Each row of a before or after table is a point. One or more steps were done to the points. Then noise was added and the rows were shuffled. The steps act on columns, c1 being the first. What was done? A step turns or swaps two columns, mirrors them in a line or flattens them onto one, adds a multiple of one to another, or multiplies or shifts one. Angles are multiples of 10 degrees, from the lower column toward the higher: turns from -170 to 170, lines from 10 to 170 but not 90. Use the fewest steps. Two steps may share a column if one is a turn and the other turns, adds or multiplies; they go together, in the order done. Otherwise the lowest column goes first.

Before (14 x 3)
[[-74 -18 -42]
 [-36 -11   3]
 [-64   1 -25]
 [ 27 -46 -32]
 [ 12 -63  10]
 [ 40 -26 -11]
 [-18 -32  27]
 [-41 -18   1]
 [ 29  20 -33]
 [ 27  34 -40]
 [ -3  15   1]
 [ 33  38 -51]
 [  3 -31   3]
 [-31 -45  -9]]
After (14 x 3)
[[ 33  33 -33]
 [ 33  20 -27]
 [ -4  15   1]
 [-60   0 -33]
 [ 40  38 -44]
 [ 42 -25  -4]
 [ 32 -47 -25]
 [ 11 -63  12]
 [-66 -19 -55]
 [-23 -32  24]
 [-37 -10  -4]
 [-42 -18  -6]
 [  2 -32   4]
 [-30 -46 -15]]
Steps: turn c1 and c3 by 10 degrees

Before (14 x 6)
[[ 49   5  43  11  11  59]
 [ 31 -16  54 -21 -35  27]
 [ 15   1 -35  38  -8  34]
 [ 47  41 -52 -15  62  -2]
 [ 29 -23 -15 -54  30  -4]
 [-33   4   4 -34  -9  12]
 [-17  15  -3   5  14 -32]
 [-54  13 -14 -49 -45  25]
 [-16  31 -31   2   3 -15]
 [ -1  12 -10   3 -15 -10]
 [-30 -20  43  17 -19 -37]
 [ 28 -16   7   9 -70  12]
 [-22  25  36  -8  -3 -24]
 [ 48 -36 -15 -19  20   9]]
After (14 x 6)
[[ 27 -61 -16 -56  31  -4]
 [-21  63  35 -10  -3 -24]
 [ 48 -90 -17 -21  21   9]
 [-34   8   5 -32  -7  12]
 [ 30 -38   7  10 -74  11]
 [-55  33 -13 -49 -44  26]
 [ 13   7 -39  37 -10  34]
 [-13  40  -4   4  18 -31]
 [-31 -46  42  21 -17 -36]
 [ 31 -39  53 -23 -31  26]
 [  1  35  -5   0 -13  -9]
 [-18  75 -29   0   5 -11]
 [ 48  13  40  11  13  61]
 [ 49 105 -53 -15  60  -4]]
Steps: multiply c2 by 2.5
